Each row is a point. Any point is a mix of the corners, with weights that add up to 1. It lies inside the corners' shape when no weight is negative. Say inside or outside, and name the corners with a negative weight.

Corners:
(1): [ 67 -12 -41]
(2): [-20 -47  47]
(3): [ 71   7 -24]
(4): [-25  12   4]
Points:
[ 16  16 -16] => outside (2)
[ 15 -23  11] => inside
[  0 -41  33] => outside (4)
[ 61 -11 -13] => outside (4)
[28 -5  2] => outside (1)
[-15  -6   6] => outside (3)
[ 58   4 -19] => inside
[-13   8   1] => inside

Corners:
(1): [-49   9  27  17   6  51  80  -5   3  17 -26]
(2): [-70  18 -57   1  66  -1  22  12   7 -64 -44]
(3): [-17 -57   7  36  35  28  46 -26  45  -1  -6]
(4): [  2  33 -38   2 -35 -19  14 -11   0 -65 -74]
(5): [-10  23  39  27  -3  14  45  61 -52  21 -15]
(6): [ -5   4  -3  -9 -13 -37   4  22 -12 -76  38]
(7): [ 16  21  14 -24  38  25 -31  52  37  -7  59]
(8): [ 13  -6  38 -10 -67  44 -39   2 -38  45 -16]
(9): [  7  14 -16  -1  -3  20  34   2   4  19  25]
(10): [ 26 -15  32 -47 -35  70  12  41 -59  36  -3]
(11): [ 14 -32 -10  17  15  41 -12  26  48 -38  26]
(12): [ -5 -52 -28 -37 -35  -9 -64  42  13 -22 -43]
Points:
[ -7 -11  12  -5 -10  21  -4  35 -14   9  -8] => outside (4)
[-14  -4   4   9   6  18  13  15   7  -7  -7] => outside (10)
[ 11 -11   0 -15 -16  -2 -26  30   5 -33   5] => outside (1, 2, 9)
[ -4 -17  -6 -19 -10  15 -19  30   2 -10 -13] => inside
[-19 -10   0   3  16  30  -3  17  13   9  -7] => outside (4, 6, 10)

Corners:
(1): [-21 -56 -20  20  30   6  -9  27 -16 -31  34 -51   4  13   9  -6  11  -7
  60   7]
(2): [ 30  40 -28  77 -22 -24 -32  27  -5  16  -4 -52  -6   9  -8  19  31  51
  29  17]
(3): [-61  21 -62 -19 -32  18  29 -34   3  33 -13 -25 -18  -4  49 -12 -29 -15
 -33   6]
(4): [ 45  22  -7  46  12 -71  -6  28  10 -21  28 -75 -14  54  37   0  49  29
  58  25]
(5): [-38   0 -33 -38  -1   2 -38 -20  -6 -41  17  31  -3 -64  27   9 -26  17
   3  -9]
(6): [  5  36  54 -24 -22  31  25 -55 -16   3 -11  31 -20 -27   2  49 -45 -47
  15  24]
(7): [-14  42  19  17  32 -87  15   9  34 -35  21 -10   8 -10  -1  50  33  62
  27 -30]
(8): [-30 -21  22 -27 -51  -3   8 -74   6 -16   4  -2   2 -53 -17 -32 -73 -18
  -9  21]
(9): [-33 -25 -46 -27  14  -4 -20  50 -32 -72   2 -25 -45  30 -13  28  31  -1
 -30 -32]
(10): [-24 -14  44 -53 -57 -19  -8 -11 -29  50 -17  64  40 -14   4 -12 -38   4
 -20 -25]
(11): [ 40  41 -30  25   9 -87   2  74 -23 -17   7 -23   3 -17 -24  14  27  12
  22 -54]
(12): [-36 -13  65   1  -2  19 -15 -34   5 -30 -32  11  -4 -15  46 -20 -39  12
  -4  11]
(13): [ 22 -23 -57   7  47  -4 -22  60 -16 -81  -9 -11  20  20 -11  44 -21 -11
   3  15]
(14): [-26  24  32   8 -37  31  17 -39 -16  -6  16  82  11 -14   3  23  -2 -37
 -43  -5]
(15): [-11 -45  12 -31 -59  22  28 -22  22   1   2  40 -46 -20  66   1  18 -32
 -23  24]
(16): [-40  -8 -48   8  22 -69  -3  47  30 -12  -3 -18  23   4 -14  -4  31 -36
  21  35]
(17): [-21  27 -17  50  33 -65  49  20 -21 -17  23 -30 -11  28 -50 -15   4  41
  95 -25]
(18): [-20  10  37 -53 -67  28   4 -35 -26 -20 -37  29  18 -29  45   9 -18   8
 -16  -7]
(19): [ 13 -16 -13 -27  14  28  13  41 -18  -3  15 -31  14  15 -26  -7  18   8
  -9  28]
(20): [ 42  -5 -16  18  12 -71  13  -8 -33  12  -1 -14   6 -37 -13  11  34  49
  25   7]
(21): [ 23  10   5  56  20 -21 -11  -1  37 -32  -9  -1  25  37 -35 -18  25  18
  19 -33]
Points:
[ -2  12  11  -8  -4  -6  16  -3 -24 -35   3  10 -10 -27 -16  23 -14  15
  10  -3] => outside (1, 3, 4, 10, 16, 21)
[-16   2  -1  -1 -11 -16   8 -11  -2   0   3   9   8 -19  -5   0 -14  -3
   4   2] => outside (4, 9, 18)
[-20   5 -20 -27 -28 -21   0  -3 -26   5  -2 -27   3 -21   3  -7 -16   8
  18   7] => outside (7, 12, 13, 14, 15, 21)
[ -4   4  45   6 -30 -20   7 -35  -4   4   5  25   5 -23   9  -6 -14  15
  26 -12] => outside (3, 9, 13, 16, 19)
[  6  25 -27  17  -3 -47 -10   8  19 -38   1 -11  -2  -7  18  29  25  19
  -5  -3] => outside (1, 6, 10, 12, 17, 19)
